Each row of a before or after table is a point. One or more steps were done to the points. Then noise was added and the rows were shuffled. The steps act on columns, c1 being the first. What was done? A step turns or swaps two columns, mirrors them in a line or flattens them onto one, adds a multiple of one to another, or multiplies or shifts one. Angles are multiples of 10 degrees, from the lower column toward the higher: turns from -170 to 170, lines from 10 to 170 but not 90. Use the fewest steps. Two steps may share a column if one is a turn and the other turns, adds or multiplies; they go together, in the order done. Otherwise the lowest column goes first.
In the rows, zero is written as 128.

Before, 12 rows:
[[120 117]
 [145  92]
 [115  72]
 [171 100]
 [150 122]
 [122 114]
 [ 89 123]
 [122 223]
 [198 140]
 [153  94]
 [109 111]
 [160 188]]
After:
[[103  64]
 [150 145]
 [144 130]
 [156  98]
 [148  82]
 [ 62 108]
 [141 136]
 [ 30 149]
 [184 130]
 [162 104]
 [129 103]
 [140 165]]
Steps: mirror c1 and c2 in the line at 130 degrees

Before, 11 rows:
[[120 124 135 150]
 [126 151 150 130]
 [128 147 145 150]
 [149 143 142 129]
 [117 130 127 115]
 [124 126 147 152]
 [124  94  99 105]
 [146 135 123 141]
 [104 117 139 147]
 [122 128 160 133]
 [105  86 121 120]]
After, 11 rows:
[[124 132 133 105]
 [126 126 150 127]
 [129  67 140 126]
 [126  63 143 149]
 [126 231 109 113]
 [125 127 128 142]
 [116 152 138 101]
 [128 124 142 106]
 [136 104 124 122]
 [116 249 122  95]
 [135  88 139 140]]
Steps: multiply c1 by 0.4; multiply c2 by 3; turn c2 and c4 by 160 degrees; multiply c3 by 0.7

Before, 14 rows:
[[133  85 125 113 149 123 117 147]
 [164 151 130 134 134 140 108 147]
 [206 128  96 128  97  99 126 169]
 [165 161 123 149 116 158 165 173]
 [120 184 170  58 135  62  85  62]
 [127 177 175  70  85 131  72 111]
 [164 130  77 139 118 159 199 146]
 [127 105 123  50 155 102 120 180]
 [151 148 138 143  97 103 176 206]
 [160 136 136 159 116 143 141 117]
 [114  92 108 109  97  97  69 178]
 [104 140  96  95 146  91 109 165]
 [ 87  97 114  80  89 119  67 180]
 [137 114 151  63 123  60  94  90]]
After (14 x 8):
[[167 173 138 142  45 102 167 205]
 [ 95  78 106 111  47  96  76 177]
 [ 99 116  96  96  96  91 119 164]
 [124 124 152  63  74  61  91  88]
 [199 206  93 128  47  98 100 171]
 [106 172 168  58  87  62  89  64]
 [122 102 122  51 106 104 123 179]
 [106 179 175  72  35 131  75 113]
 [ 69  56 116  78  40 120  87 179]
 [188 167  74 137  69 160 181 146]
 [157 188 127 135  86 139  98 145]
 [175 199 123 152  68 158 151 172]
 [163 170 133 156  68 144 127 116]
 [127  90 123 112 100 123 117 148]]
Steps: add 1 times c1 to c2; turn c1 and c7 by -20 degrees; shift c5 by -50

Before, 9 rows:
[[115 207 119  83 189 135 129 114 162 104 137]
 [125 111  71 135 157 156 180 127 166 121 124]
 [130 108  95 138 147 148 135 132  91  66 119]
 [145 122 196 137 175 208 118 100 151 100  73]
 [173 185 174 108 155 132 136 144  86 127 181]
 [127 125 108 152 128 142 112 131  71 217 142]
 [144 183  85 158 159  69 180 112 127 157 136]
 [ 87  99  74  78 126  78 157 147 153 162 144]
 [ 62  67 180 125 147 165 152 195  97 113 151]]
After, 9 rows:
[[125 114 150 132 146 150 152 127  94  73 107]
 [136 177 126 163 159  82 192 111 127 159 150]
 [109 196 133  84 189 119 143 108 163  98 166]
 [147 143  77 144 175 228  81 100 151 102  72]
 [124 116 144 131 161 158 206 120 168 121 128]
 [ 83  96 151  78 123  35 189 149 153 171 134]
 [ 63  54  74 135 144 101 111 194 101 115 130]
 [129 121 158 150 129 141 125 134  66 212 141]
 [173 159  88 104 156 176 103 148  87 126 202]]
Steps: add 1 times c1 to c6; turn c2 and c11 by 20 degrees; mirror c3 and c7 in the line at 110 degrees

Before (13 x 14):
[[149 190 105 112  97 136  78  42 181 173 147  91 144 115]
 [196  71 140  99  85  55 135 137 103 100 104 182 104 172]
 [119  98 141 129 138  93  89 111  40 169 147 138 155 133]
 [204 141 131  94 140 121 151 146  83  80  72 166 119 156]
 [156  92  66 160 193  91  95  86 126 130 156 147 142  64]
 [184 127 163  96 167  39 160 140  89  49 149 175  96 141]
 [ 87 145 138 121 106 177  83  64 182 121 110 117 105 134]
 [130 148 138 105  67 186 106 113 162 141 153 106 119  74]
 [135 169 148 135  89 156  47 120 224 127 120  78 167 120]
 [157 157 150 163  99 178 104  74 198 134 162 145 167 136]
 [108 158  82 109 111 151 139  99 213 107 152 108 183 127]
 [128 173  94 163  70 158  88 102 142  98 150  96 118 136]
 [165 100 107 129 177 105 114 139 118 165 168 131  98 157]]
After, 13 rows:
[[113  67 135  96  92 145 139 151  68 102 130 185  50 187]
 [169 169  97 135  89 153  76 129 197 127 116  82 168 180]
 [ 90  99 115 131 137 170 103 103  64 170 118 138 113  79]
 [120 141 137  94 134 123 148 184  46  79 126 166 119 161]
 [126 169  99 164  69  99  84 104 137  94 107  98 151 140]
 [115 106 115 128 175 115 108  92  98 164 149 134  93 161]
 [126 129 151  99 171 145 170 113  64  48 146 177  36 149]
 [124 147 109 122 108  84  98 119 198 119  61 117 161 132]
 [195  92 100 159 195 160  80  86 105 129  99 147 102 114]
 [187 145 121 107  68  91 121  96 157 142 128 110 174 124]
 [166 192 101 111  99 139  81  79 155 173  53  90 146 167]
 [149 161 116 113 110 165 116  93 202 106 109 112 176 163]
 [153 161 121 159 100 137 119  81 163 137  86 145 190 188]]
Steps: turn c1 and c9 by -40 degrees; turn c1 and c14 by 60 degrees; flatten c3 and c7 onto the line at 60 degrees; mirror c6 and c13 in the line at 60 degrees; turn c8 and c11 by 70 degrees
